Every row gives one point. Before rounding, the points of a table are all equally far from one centre. They may lie mostly on one side of it. Write the centre, to within rounding.
In the rows, 128 means zero.

Points, 6 rows:
[[109 129  79]
 [104 138  81]
 [103 160 119]
 [101 152  89]
 [ 92 149 106]
 [ 92 144  97]]
Centre: [122 134 110]

Points (17 x 12):
[[ 95 109 163 105 100  98 147 149  70 101 129 134]
 [123 130 175 112  80 103 136 159  85 136 125 163]
 [128 129 108 110  90 144 149 152  79 134 143 126]
 [109 123 141 107 119  76 143 181  97 124 127 138]
 [104 101 129 113 125 144 118 179  68 132 126 149]
 [151 113 121  86 106 127 151 164  52 122 120 148]
 [131 101 140  80 129 101 164 161  64  98 113 152]
 [138 132 123 101  86  94 140 156  88 100 147 152]
 [110 109 142 125 119 117 143 161  65 112 152 128]
 [132 114 145 101 101  95 154 155  58  93 125 135]
 [ 99 131 187  76  92  99 115 154  89 117 115 121]
 [145 119 105 126 101 131 135 168  81  96 137 133]
 [164 111 174  87 119 112 151 146  70 109 153 153]
 [137  81 141 108  80  85 134 135 103 130 144 127]
 [144 123 155 111 106 125 134 144  63 147 154 163]
 [132  74 140 105 121 112 169 155  94  83 116 148]
 [138 133 148 125 130 118 146 171  59 127 139 124]]
Centre: [137 117 147  96 123 128 124 136 110 119 112 133]

Points, 31 rows:
[[153 109 128 131  99 142 134 103 120 111 100 135 164 170  79 141 127 179
  143 120 134 120  90  84]
 [145 106 116 131 107 170 179 125 122 120 119 131 124 149  96 157 125 150
  117 133 149 139 131  71]
 [146  93 157 160  92 167 142 155 125 117  96 133 171 169  88 158  90 116
  138 142 177 137 113 102]
 [147 123 124 137  91 163 144 140 105 107  83 147 180 176  81 124  91 142
  124 129 159  98  99  89]
 [143 124 120 146  99 146 152 163 138 116  86 103 131 163  80 156  88 152
  149 119 167 149 134  77]
 [140 126  86 135  91 142 149 133 129 131  77 128 159 140  63 141 127 140
  147  98 163 134 120  76]
 [120  82 102 140 101 171 164 142 119 109  83 123 156 160  77 142 104 131
  146 126 143 153 112  91]
 [146 115 155 117 116 132 137 147 116 108 100 132 178 153  82 116 124 170
  107 105 158 165 120 119]
 [161 117 129 114  92 179 151 151 127 134  96 145 147 174  83 136  78 161
  117 106 159 138 118  80]
 [162 102 125 131  96 178 141 164 114 124  89  96 162 175  59 143 100 162
  140 118 168 146 121 112]
 [102  95 114 107  79 172 146 159 125 110  91 140 162 172  74 144  80 140
  139 137 171 124 111  84]
 [129 106 133 124 103 163 157 130 123 112  85 146 157 116  70 108 109 179
  129 139 158 129  82  85]
 [132 101 111 107 114 136 155 167 130 120  74 121 169 180 116 159 114 136
  165 116 141 102  91 107]
 [144 124 130 168 105 158 142 153 103 136  78 143 142 158  61 149 106 141
  149 135 152 134 126 106]
 [120 116 133 148  90 156 166 143 136 125  87 143 150 160 106 156 128 159
  134 113 170 140 112  92]
 [143 123 102 124 103 177 177 135 152 141 102 127 151 174  61 124 106 142
  114 102 128 146 130  83]
 [141 133 106 145  99 144 146 154 156 137  88 137 183 186  53 147 132 137
  130 108 137 122 118  89]
 [165 106 113 120  74 169 155 145 130 105 109 107 151 170 103 147 121 114
  151 127 136 149 114  76]
 [132 122 146 116  83 171 139 163 118 126  78 136 167 190 100 123 126 132
  126 125 150 119 115  95]
 [149 104 118 146  96 161 154 146 146 129  98 127 134 185  82 147 130 145
  159 126 150 152 133  79]
 [145 106 120 116  88 179 138 134 129 126  81 139 148 162  64 127  95 156
  136 126 166 170 130  85]
 [148 130 116 140 128 175 152 118 164 114 100 119 164 191 103 138 122 159
  134 113 151 156 150  97]
 [141  97 143  94  86 163 155 173 106 141  72 125 173 145 104 168 102 164
  146 115 132 140 120 128]
 [115 131 150 117 136 165 145 156 132 129  97 115 142 163  86 138 120 164
  134 117 164 158 120  88]
 [163 116 141 143  83 140 160 149 110 121  87 127 191 187  78 104  87 157
  133 124 149 136 130 113]
 [134 102  88 132 102 166 171 154 151 121  97 151 159 174  75 135  93 172
  122 126 132 132 119  74]
 [141 114 113 101 107 148 151 136 137 143 130 134 143 183  62 149 104 157
  143 110 171 149  77 119]
 [175 112 103 112 125 128 161 137 119 118  96 121 152 162 103 147 133 146
  145 112 171 127 114  79]
 [123 108 102 126  94 178 149 126 108 118  87 124 165 170  74 138 129 146
  133 106 170 120 113  92]
 [141 119 122 148  56 161 166 149 131 142  92 152 140 164  71 148  77 140
  148 130 167 140 129 102]
 [125  94 134 128 111 152 154 130 133 139  97 124 154 187  61 155  89 137
  143 115 122 158 120  92]]
Centre: [142 113 120 114 105 147 133 137 157 133 122 120 167 128  92 130  98 141
 140 142 143 109 136 129]

Points (31 x 24):
[[132 135 133 174  92  77 127 107 104 158 105 129 158 143 127 135  76 113
  115 171 148 117 110 147]
 [141 135  98 172  88  85 106  85  96 119 116 116 164 137 128 137  90 134
  120 184 176 100 128 128]
 [148 160 143 165  94  93  88  81 113 169 117 113 169 165 115 135  97 136
  110 157 144 127 109 150]
 [151 147 147 157  65  84 123  81 115 137 132 120 161 128 127 107 106 145
  120 159 133 117 101 144]
 [113 174 138 156  65  93 105 101 116 143 126  97 158 122 109 146 106 117
   83 158 155  95 111 126]
 [158 143 141 172  98  90  96 107 114 132 153 114 175 129 106 146 104 113
   97 183 150 133 101 138]
 [127 151 128 169  70  96 124  97 104 159 127 109 173 127 100 120  88 133
   99 165 159  94 125 138]
 [140 151 125 161  96  82 121  98  99 146 130  96 172 142 106 134  63 119
  101 163 162 130 108 144]
 [141 132 113 147 101  70 110 128 110 152 152 131 182 163 118 132  93 125
  112 170 136 122  97 140]
 [147 161 115 169  78  72 141  94 141 122 116 112 168 149 106 140  74 135
   76 162 167 106 132 112]
 [119 171 112 167  75  85 112 101  94 144 130  90 166 156 110 124  91 136
  112 157 159  88 112 135]
 [135 155 145 135  90  76 136  99 104 156 133 105 178 137 129 114 100 122
   93 161 139 100 119 159]
 [139 146 140 171  83  87 115 102  97 147 125 124 178 165 106 115  89 105
  108 175 124  95 121 118]
 [138 164 129 169 109  82 131 100 129 141 147 136 192 134 111 148  92 110
  112 160 167 109  95 124]
 [135 141 138 153 103  71 105  93  99 145 150 113 167 119  94 104  78 104
  108 165 152 136 127 127]
 [126 150 131 155 107 107 101  92 101 135 135 112 183 129 107 128  81 117
   92 179 150  86 125 150]
 [122 170 115 173  98  79 121 102 104 147 129 107 170 107 129 130  80 132
  110 146 166 110 113 129]
 [136 148 121 193 106  77 100 102 105 139 118 124 164 140 121 139  76 104
  122 161 152 110 119 150]
 [114 146 122 151 108  83 124 104  95 140 127 109 131 107 109 135  99 132
  103 156 144 142  87 151]
 [141 163 131 172 102  60 113 107 100 142 110  91 180 123 114 139 105 135
   78 180 158 114 116 137]
 [139 137 138 163  84  79  97 104 124 138 119  91 174 144 113 149  69 142
  110 156 139 118 114 150]
 [158 123 129 170  99  72 117  82 108 134 114  94 171 122 128 135  79 113
  109 151 158 128 116 140]
 [141 140 141 148 103  69 110  96 120 129 110 135 191 116 110 129  84 126
  115 164 147 114  83 152]
 [122 157 119 139  93  94 116  75 129 124 126 114 185 139 114 132  70 125
  128 144 164 130 133 143]
 [134 153 139 169  77  94 130  95 109 130 121 100 184 138 114 140  94 110
  113 174 141 115 119 143]
 [124 162 130 153  85  62 115  91  95 145 121 123 180 153 116 146 102 121
  108 166 134  99 103 121]
 [137 176 115 168  83  74 108  93  92 165 113 116 149 154 126 130  88 117
  105 159 144 112 107 126]
 [125 155 129 160  91  78  96 124 107 116 127 109 193 157 128 118  91 129
  109 165 133 123  93 135]
 [165 155 126 185  90 103 100 113 113 140 136  93 170 164 114 143 103 115
   98 186 147  94 104 131]
 [133 149 129 179  86  92 101  91 107 148 140 112 170 139 113 126  92 109
  114 166 154  93  91 137]
 [148 163 139 182  92  65 125 100 110 142 128 104 183 141 117 129  93 123
  127 181 161 111 109 134]]
Centre: [153 148 132 136 120  94 111 122 126 125 109 117 140 145 102 121 117 130
 112 145 159 106 125 116]

Points:
[[ 98 156  91 111 105 127 104  83 111  90 123 100 142 166  79  85 156 152
  100 113 126 135 140 115]
 [108 149  56  82 122 147 128  88 160  79 153 146 148 143 135 114 161 138
   95 118 105 110 135 135]
 [100 148 105 128  97 129  98 100 119  80 135 118 143 122 126  73 145 153
  107 132 108 138 165 109]
 [104 139  75  94 119 150 132  61 117  73  72 116 136 157 121 131 146 142
  107 135 111 112 130 106]
 [ 89 139 100 105  73 126  98  98 136 108 119 139 203 162  98 101 168 126
  126 144 125 119 150 135]
 [106 156  73  86 113 115 128 112 115  96 140 100 156 136  88  82 147 136
  101 129 126 140 152 120]
 [110 138  80 109  96 143 129  85 130  67 121 104 158 169 118 100 163 136
  107 130  96 112 111 115]
 [ 90 135  71 102 114 118 121 130 111  94 118 122 142 171 137 113 171 132
   88 144 114  98 133 128]
 [120 153  93  71 104 129 103  66  90  85 139 119 172 167 107 107 162 151
   97 150 122 127 145 145]
 [136 150  79  91 111 126 114  69 108  99 105 112 181 152 105 101 171 156
   68 127 124 119 121 126]
 [101 128  72 107 115 109 102  69 117  73 122 129 149 164 104 117 150 113
  114 153 118 112 146  99]
 [ 89 134  73  95 103 133 129  71  93  97  98 137 158 157  88  95 133 139
   90 134 152 111 132 123]
 [ 87 111 101 109 108 145 122  99 124  62  96 118 120 171 114 125 145 156
   87 125 128 102 149 118]
 [100 141  65  93  94 125 113  92 129  64  85  94 162 140 132 108 168 145
   93 134 115 138 130 140]
 [120 160  51  91 102 124 116 103 119  84 133 113 159 144  96  97 164 142
  103 117 129 130 134 147]
 [110 141  65 105 105 140 141  87 115  97 100 101 161 160  83  96 146 107
   97 122 113 132 153 139]
 [125 151  76 116 120 139 107  58  95 109  69 121 147 161 105 107 162 114
  104 152 119 122 134 126]
 [122 140  56 109  93 146 134 103 114  77 106 126 145 163 130  83 148 144
   84 114 155 145 130 125]
 [129 157  75  99  95 127  92 100 133  81 115 117 141 161 117 113 145 116
  102 128  94 124 113  97]
 [114 151  89 100  89 138 129  96 106  83 104 107 135 162 104 115 175 134
   97 149 106 133 168 121]
 [104 159  65  84  76 145 132  60 128 103 111 129 115 133 133 108 144 144
  101 135 130 124 101 125]
 [111 160  75 112  91  97 104 103 134  75 113 110 119 135 113 124 158 150
  100 149 126 121 154 122]
 [125 148  66 102 101 155 126  94 124 103 116 120 128 159  78 103 160 128
  110 154 128 124 138 104]
 [106 165  57  85 111 121 115  80 142  90 103 129 166 159  91 103 159 138
  118 120  83 131 153 134]
 [136 152  87 103 102 159 156  96 140  70 116 114 152 174 118 134 145 150
   81 145 143 133 133 111]
 [100 140  90 115 100 136 117 112 145  67 115  98 148 156 123 103 166 126
   99  86 139 112 141 135]
 [136 154  59  93 101 109 136  87 141  97  74 111 183 177 121 109 147 131
   96 111 121 110 129 140]
 [122 162  70 101  83 116  95 103 108  91 123 110 162 150 120 118 155 129
  103 145 135 117 135 112]
 [125 155  66 115 103 121  85  74 117 109 113 132 171 165 116 104 155 144
   92  85 109 117 136 145]]
Centre: [119 127 114  96 123 124 120  87 147 117 109 136 146 153 130 109 138 139
 112 134 130 142 136 144]
